Each row is a point. The ring and each string are closed loops that go straight from each point to the next, and from the last back to the first. Before rounding, they use only three directions, however many columns there are. How many times does the string pass through the ring? Passing back the other way cancels.

Ring (10 x 3):
+0.41  +0.35  +0.14
+0.18  +0.44  +0.03
-0.12  +0.37  -0.03
-0.35  +0.17  +0.03
-0.41  +0.02  +0.16
-0.29  -0.18  +0.40
-0.08  -0.23  +0.48
+0.18  -0.21  +0.48
+0.45  -0.05  +0.37
+0.50  +0.13  +0.28
String, 28 rows:
+0.14  +0.10  +0.20
+0.26  +0.29  +0.40
+0.57  +0.35  +0.49
+0.76  +0.19  +0.45
+0.56  -0.10  +0.18
+0.32  -0.17  +0.06
+0.21  -0.05  +0.24
+0.20  +0.06  +0.57
+0.29  -0.15  +0.69
+0.27  -0.32  +0.72
+0.21  -0.44  +0.29
+0.12  -0.23  +0.19
+0.09  -0.12  +0.29
+0.07  -0.06  +0.62
+0.06  +0.05  +0.64
+0.12  -0.05  +0.38
+0.18  -0.20  +0.07
+0.37  -0.32  +0.21
+0.54  -0.20  +0.47
+0.71  -0.04  +0.60
+0.73  -0.07  +0.29
+0.45  -0.07  +0.06
+0.25  +0.07  +0.17
+0.22  +0.24  +0.35
+0.47  +0.40  +0.39
+0.71  +0.53  +0.34
+0.60  +0.23  +0.04
+0.44  +0.01  -0.09
Times through: 3

Ring:
+0.03  -0.48  -0.12  -0.16  +0.22  -0.54  -0.35  +0.14  +0.28
+0.21  -0.13  -0.08  -0.12  -0.28  -0.17  +0.09  +0.30  +0.07
+0.24  +0.15  -0.03  -0.03  -0.56  +0.16  +0.53  +0.17  -0.11
+0.11  +0.39  +0.03  +0.07  -0.61  +0.42  +0.97  -0.24  -0.19
+0.00  +0.33  +0.04  +0.14  -0.45  +0.46  +0.96  -0.48  -0.24
-0.06  +0.04  -0.01  +0.19  -0.16  +0.39  +0.58  -0.53  -0.32
-0.05  -0.46  -0.10  +0.19  +0.23  +0.14  -0.14  -0.37  -0.34
-0.06  -0.73  -0.15  +0.04  +0.48  -0.31  -0.59  -0.14  -0.05
-0.04  -0.63  -0.14  -0.10  +0.41  -0.54  -0.52  +0.01  +0.22
String (16 x 9):
+0.00  +0.03  -0.02  +0.27  -0.23  +0.57  +0.58  -0.52  -0.51
-0.10  -0.21  -0.05  +0.30  +0.07  +0.46  +0.27  -0.63  -0.50
-0.14  -0.34  -0.07  +0.16  +0.25  +0.07  +0.05  -0.52  -0.19
+0.00  -0.23  -0.07  +0.04  +0.02  -0.03  +0.09  -0.18  -0.07
+0.05  -0.60  -0.15  +0.08  +0.23  -0.08  -0.43  -0.03  -0.23
-0.04  -0.33  -0.08  -0.01  +0.15  -0.20  -0.05  -0.17  +0.06
+0.04  -0.43  -0.11  -0.02  +0.14  -0.21  -0.22  -0.01  -0.01
+0.13  -0.61  -0.16  -0.07  +0.18  -0.36  -0.55  +0.26  +0.01
+0.12  -0.33  -0.11  -0.03  -0.03  -0.15  -0.12  +0.11  -0.04
+0.09  -0.18  -0.07  -0.05  -0.11  -0.12  +0.11  +0.02  +0.03
+0.31  -0.20  -0.11  -0.03  -0.36  +0.04  -0.01  +0.40  -0.20
+0.40  +0.16  -0.06  -0.03  -0.74  +0.26  +0.47  +0.44  -0.24
+0.18  +0.53  +0.05  -0.03  -0.78  +0.33  +1.10  -0.07  -0.05
+0.05  +0.22  +0.01  +0.02  -0.39  +0.20  +0.73  -0.25  -0.06
-0.08  +0.75  +0.14  +0.08  -0.67  +0.51  +1.56  -0.69  -0.04
+0.00  +0.34  +0.04  +0.20  -0.46  +0.59  +0.99  -0.55  -0.36
Times through: 1

Ring:
+0.70  +0.37  -0.10  +0.11  -0.19  +0.50  -0.40  +0.36  +0.01  -0.63  -0.12  -0.59  +0.03  -0.42
+0.49  +0.45  +0.16  +0.11  -0.33  +0.48  -0.54  +0.31  -0.06  -0.78  -0.05  -0.30  +0.02  -0.39
-0.31  +0.33  +0.21  -0.04  -0.16  +0.06  -0.17  -0.04  -0.11  -0.34  +0.04  +0.27  -0.08  -0.18
-0.62  -0.40  +0.00  -0.19  +0.04  -0.37  +0.32  -0.26  -0.04  +0.16  +0.11  +0.54  -0.10  +0.15
-0.21  -0.82  -0.07  -0.17  -0.04  -0.32  +0.27  -0.14  +0.03  +0.05  +0.12  +0.38  -0.02  +0.22
+0.50  -0.41  -0.27  -0.02  -0.05  +0.11  +0.02  +0.18  +0.08  -0.22  -0.04  -0.34  +0.03  -0.09
String:
-0.04  -0.48  +0.18  -0.08  -0.26  -0.07  -0.09  -0.01  -0.03  -0.35  +0.12  +0.35  +0.00  +0.08
-0.80  -0.45  +0.18  -0.21  -0.05  -0.43  +0.27  -0.32  -0.08  +0.10  +0.17  +0.79  -0.11  +0.22
-0.70  -0.37  +0.26  -0.18  -0.14  -0.34  +0.13  -0.26  -0.09  -0.06  +0.18  +0.77  -0.09  +0.18
-1.19  +0.21  +0.17  -0.20  +0.10  -0.41  +0.32  -0.42  -0.15  +0.23  +0.11  +0.80  -0.20  +0.04
-0.97  +0.63  +0.03  -0.13  +0.18  -0.20  +0.24  -0.30  -0.14  +0.18  +0.00  +0.42  -0.21  -0.18
-0.31  +0.38  -0.04  -0.05  +0.04  +0.02  +0.04  -0.06  -0.07  -0.09  -0.03  +0.06  -0.11  -0.22
+0.09  -0.01  +0.22  -0.01  -0.30  +0.15  -0.29  +0.10  -0.06  -0.53  +0.06  +0.14  +0.00  -0.13
+0.29  +0.04  +0.39  +0.04  -0.47  +0.30  -0.54  +0.20  -0.08  -0.82  +0.08  +0.13  +0.04  -0.17
+0.58  +0.40  +0.57  +0.14  -0.66  +0.59  -0.90  +0.37  -0.12  -1.21  +0.06  -0.03  +0.08  -0.35
+0.30  +0.85  +0.13  +0.11  -0.22  +0.51  -0.50  +0.26  -0.09  -0.68  -0.09  -0.34  -0.04  -0.51
+0.05  +0.75  -0.14  +0.04  +0.04  +0.30  -0.14  +0.12  -0.05  -0.27  -0.13  -0.35  -0.09  -0.44
-0.02  +0.51  -0.17  +0.00  +0.07  +0.18  -0.02  +0.07  -0.04  -0.16  -0.10  -0.26  -0.09  -0.34
+0.23  +0.81  -0.02  +0.09  -0.09  +0.43  -0.34  +0.21  -0.07  -0.49  -0.12  -0.39  -0.06  -0.49
+0.79  +0.38  +0.55  +0.17  -0.71  +0.68  -0.98  +0.46  -0.10  -1.31  +0.04  -0.17  +0.10  -0.39
+0.61  +0.10  +0.57  +0.11  -0.69  +0.51  -0.85  +0.36  -0.10  -1.19  +0.10  +0.05  +0.10  -0.24
+0.20  -0.01  +0.21  +0.01  -0.31  +0.20  -0.33  +0.14  -0.05  -0.58  +0.05  +0.07  +0.01  -0.15
-0.24  +0.46  -0.13  -0.04  +0.09  +0.06  +0.06  -0.03  -0.05  -0.06  -0.07  -0.07  -0.11  -0.27
-0.58  +0.70  -0.10  -0.07  +0.18  -0.02  +0.14  -0.14  -0.10  +0.07  -0.07  +0.08  -0.17  -0.29
-0.15  +0.14  -0.09  -0.05  +0.02  +0.02  +0.05  -0.02  -0.03  -0.11  -0.02  +0.00  -0.08  -0.16
-0.36  -0.26  +0.29  -0.11  -0.24  -0.14  -0.07  -0.11  -0.08  -0.29  +0.15  +0.54  -0.05  +0.07
-0.88  -0.19  +0.16  -0.20  +0.00  -0.40  +0.27  -0.33  -0.10  +0.12  +0.14  +0.75  -0.14  +0.13
-1.26  +0.02  -0.11  -0.26  +0.33  -0.57  +0.63  -0.49  -0.09  +0.58  +0.07  +0.70  -0.23  +0.11
-0.75  +0.28  -0.29  -0.15  +0.35  -0.28  +0.48  -0.27  -0.04  +0.42  -0.05  +0.17  -0.19  -0.11
-0.37  -0.09  -0.07  -0.11  +0.05  -0.16  +0.19  -0.13  -0.03  +0.03  +0.03  +0.23  -0.09  -0.03
Times through: 2
String:
+0.41  -1.08  -0.26  -0.11  -0.08  -0.14  +0.19  +0.08  +0.12  -0.09  +0.06  -0.05  +0.06  +0.19
+0.40  -1.61  -0.08  -0.15  -0.25  -0.28  +0.17  +0.03  +0.12  -0.18  +0.18  +0.26  +0.11  +0.41
+0.30  -1.46  +0.09  -0.14  -0.34  -0.25  +0.04  +0.02  +0.08  -0.30  +0.21  +0.40  +0.10  +0.39
+0.06  -0.22  -0.03  -0.05  -0.10  +0.01  -0.02  +0.04  +0.00  -0.23  +0.03  +0.04  -0.02  -0.06
-0.26  -0.27  -0.27  -0.13  +0.16  -0.21  +0.34  -0.12  +0.02  +0.19  -0.01  +0.08  -0.08  +0.01
-0.38  -0.66  -0.33  -0.20  +0.22  -0.41  +0.54  -0.22  +0.05  +0.38  +0.04  +0.23  -0.08  +0.18
+0.12  -1.39  +0.05  -0.17  -0.26  -0.32  +0.14  -0.05  +0.07  -0.18  +0.20  +0.45  +0.07  +0.39
+0.30  -1.14  +0.12  -0.10  -0.34  -0.13  -0.06  +0.06  +0.05  -0.39  +0.17  +0.31  +0.09  +0.26
+0.11  -0.41  -0.08  -0.07  -0.09  -0.04  +0.04  +0.04  +0.02  -0.19  +0.03  +0.04  +0.00  +0.00
-0.07  -0.13  -0.44  -0.10  +0.25  -0.11  +0.37  -0.04  +0.05  +0.23  -0.08  -0.21  -0.08  -0.10
+0.60  -0.85  -0.30  -0.05  -0.08  +0.01  +0.09  +0.17  +0.12  -0.19  +0.00  -0.28  +0.07  +0.06
+0.84  -0.67  -0.29  +0.01  -0.14  +0.19  -0.07  +0.29  +0.12  -0.36  -0.04  -0.47  +0.10  -0.06
+0.84  -0.53  -0.05  +0.04  -0.32  +0.29  -0.31  +0.33  +0.07  -0.62  +0.01  -0.34  +0.11  -0.10
+0.24  -0.13  -0.02  -0.01  -0.16  +0.13  -0.13  +0.12  +0.00  -0.36  +0.00  -0.09  +0.00  -0.13
+0.32  +0.38  -0.34  +0.03  +0.10  +0.27  -0.02  +0.18  +0.03  -0.17  -0.16  -0.55  -0.05  -0.37
+0.77  +0.70  -0.43  +0.14  +0.07  +0.57  -0.23  +0.39  +0.05  -0.39  -0.26  -0.99  -0.01  -0.59
+1.18  +0.11  +0.03  +0.17  -0.43  +0.68  -0.68  +0.54  +0.03  -0.99  -0.09  -0.71  +0.13  -0.41
+0.78  -0.02  +0.07  +0.09  -0.36  +0.44  -0.49  +0.36  +0.01  -0.77  -0.03  -0.39  +0.08  -0.27
+0.20  +0.17  -0.12  +0.00  -0.05  +0.18  -0.09  +0.13  -0.01  -0.28  -0.06  -0.24  -0.03  -0.24
+0.17  +0.55  -0.33  +0.03  +0.15  +0.25  +0.01  +0.13  +0.00  -0.11  -0.17  -0.50  -0.08  -0.40
+0.36  +0.68  -0.44  +0.07  +0.19  +0.36  -0.02  +0.22  +0.03  -0.14  -0.23  -0.74  -0.07  -0.50
+0.84  +0.40  -0.39  +0.12  +0.00  +0.51  -0.23  +0.39  +0.07  -0.42  -0.21  -0.90  +0.02  -0.48
+1.05  -0.40  -0.03  +0.09  -0.38  +0.43  -0.45  +0.43  +0.07  -0.77  -0.02  -0.50  +0.13  -0.19
+0.47  -0.30  -0.05  +0.00  -0.21  +0.18  -0.18  +0.20  +0.03  -0.44  +0.00  -0.19  +0.04  -0.11
-0.03  +0.20  -0.34  -0.05  +0.19  +0.04  +0.19  +0.02  +0.02  +0.06  -0.11  -0.28  -0.09  -0.23
+0.29  -0.40  -0.46  -0.07  +0.15  -0.03  +0.27  +0.08  +0.10  +0.08  -0.08  -0.36  -0.02  -0.07
Times through: 5
